Each row of a before or after table is a point. The points were changed in one or more steps. Then noise was added and the rows were shuffled. The steps act on how far a point lies along the listed directions, d1 being the first. Name the steps. A step turns or swaps two directions, mirrors them in a line or flattens them onto one, adds a multiple of one to another, or multiplies one. Angles are multiples of 10 degrees, from the lower direction toward the higher: turns from -170 to 170, lines from 10 to 170 but not 90. Use the fewest steps. Two steps may share a direction if one is a turn and the other turns, adds or multiplies; they go together, in the order done. Otherwise the lowest direction goes first.
(in the rows, 128 means zero)

Directions:
(1): [140 180]
(2): [180 116]
Before (11 x 2):
[[ 71 164]
 [140 136]
 [139 143]
 [137 129]
 [ 98 125]
 [ 93 131]
 [140 175]
 [149 249]
 [118 153]
 [ 86 126]
 [159 155]]
After, 11 rows:
[[170 135]
 [119 126]
 [ 92 147]
 [114 139]
 [175 175]
 [134 153]
 [104 169]
 [ 80 242]
 [156 132]
 [161 140]
 [116 133]]
Steps: mirror d1 and d2 in the line at 160 degrees

Directions:
(1): [169 152  83]
(2): [106  84  84]
(3): [174  85 147]
Before, 13 rows:
[[112 126  63]
 [144 108 131]
 [129 113 140]
 [179 133 161]
 [122 147 112]
 [112 136 104]
 [125 107 154]
 [ 92 127 162]
 [136 138 180]
 [121 110 139]
 [147 146 169]
 [ 90 111 172]
 [101 104  90]]
After (13 x 3):
[[135 102 125]
 [208 174 200]
 [124 113 133]
 [107 120  84]
 [ 93  73  17]
 [ 77 128 173]
 [ 82  53  38]
 [156 189 217]
 [123 145 116]
 [107 106 125]
 [169 198 215]
 [111 110 151]
 [ 82 145 165]]
Steps: add 0.3 times d1 to d3; multiply d2 by 2.5

Directions:
(1): [116  89 168  72 174 116]
(2): [ 87 117 165 183 131  79]
Before, 8 rows:
[[134 118 117 128 124 122]
 [108 118 142 115 130 140]
 [127 146 125 107 137 127]
 [134 148 107 162 100 130]
 [ 95 116 133 130 134 110]
 [144 176  75 204  72 144]
 [130 114 123 105 129 135]
 [147 135 118 151 104 143]]
After (8 x 6):
[[130 144 125  95 140 127]
 [138 161  96 184  84 128]
 [151 145 110 162  90 149]
 [ 90 109 143 133 137 101]
 [130 120 119 127 122 125]
 [157 206  43 245  33 153]
 [132 115 121  90 135 139]
 [105 112 146 109 138 138]]
Steps: multiply d1 by 1.6; multiply d2 by 1.6

Directions:
(1): [ 52 142 123 104 177 152 124 122  70]
(2): [148 137 221 141 107 128 125 109  75]
(3): [124 139 164 127 165 108 168 217 144]
(4): [103  56 140 106 113  82  70 154 121]
(5): [137 160  90 192 110 120  89 173  80]
(6): [ 72  88 131 191  91 133 180 121 134]
Before (14 x 9):
[[235 197 125  94 124 151 125 133 143]
 [133 118 121 105 131 111  96 162 148]
 [107  49 130  74 119  87  58 144 147]
 [106  93 112  42 152 133 109  84 158]
 [113 170 138 149 132 157 114  99  89]
 [102 185  55 104 196 143  88 213 102]
 [166 192 184 117 134 134  88 156  82]
 [129 151 167  89 169 146  94 126 121]
 [ 98  86 164 120 148 122 100 158 140]
 [ 93 123 114  62 184 146 133  91 151]
 [108  78 116 172  41 107 120 115 137]
 [168 192 134 154 109 145 142 129 130]
 [135 130  64  87 122 132 145  54 163]
 [134  90  66  94 139 115  92 127 140]]
After:
[[194 137 141 123 139 122 163 159 162]
 [128 162 150 154 145 175 159 102 147]
 [134 142 178  86 161 154 112  94 125]
 [147 111  74  27 141 130  57 123 141]
 [101 126 166 134 133 111  76 149  91]
 [160 192 148 116 156 156 208 149 187]
 [148 108 206  81 134 127 194 118 190]
 [164 164 118 121 131 148 139 124 157]
 [ 91 142  89 175 119 122 170 200 140]
 [115 180 117  76 166 154  60 124  78]
 [151  92 213  93 122 119 158  90 171]
 [102 122  85 115 112 114  64 137 115]
 [247 185 155 136  82 136  47 110 103]
 [142  68 165  92 112  68 153 151 188]]
Steps: swap d1 and d2; turn d3 and d4 by -150 degrees; multiply d5 by 1.3; turn d5 and d6 by -20 degrees
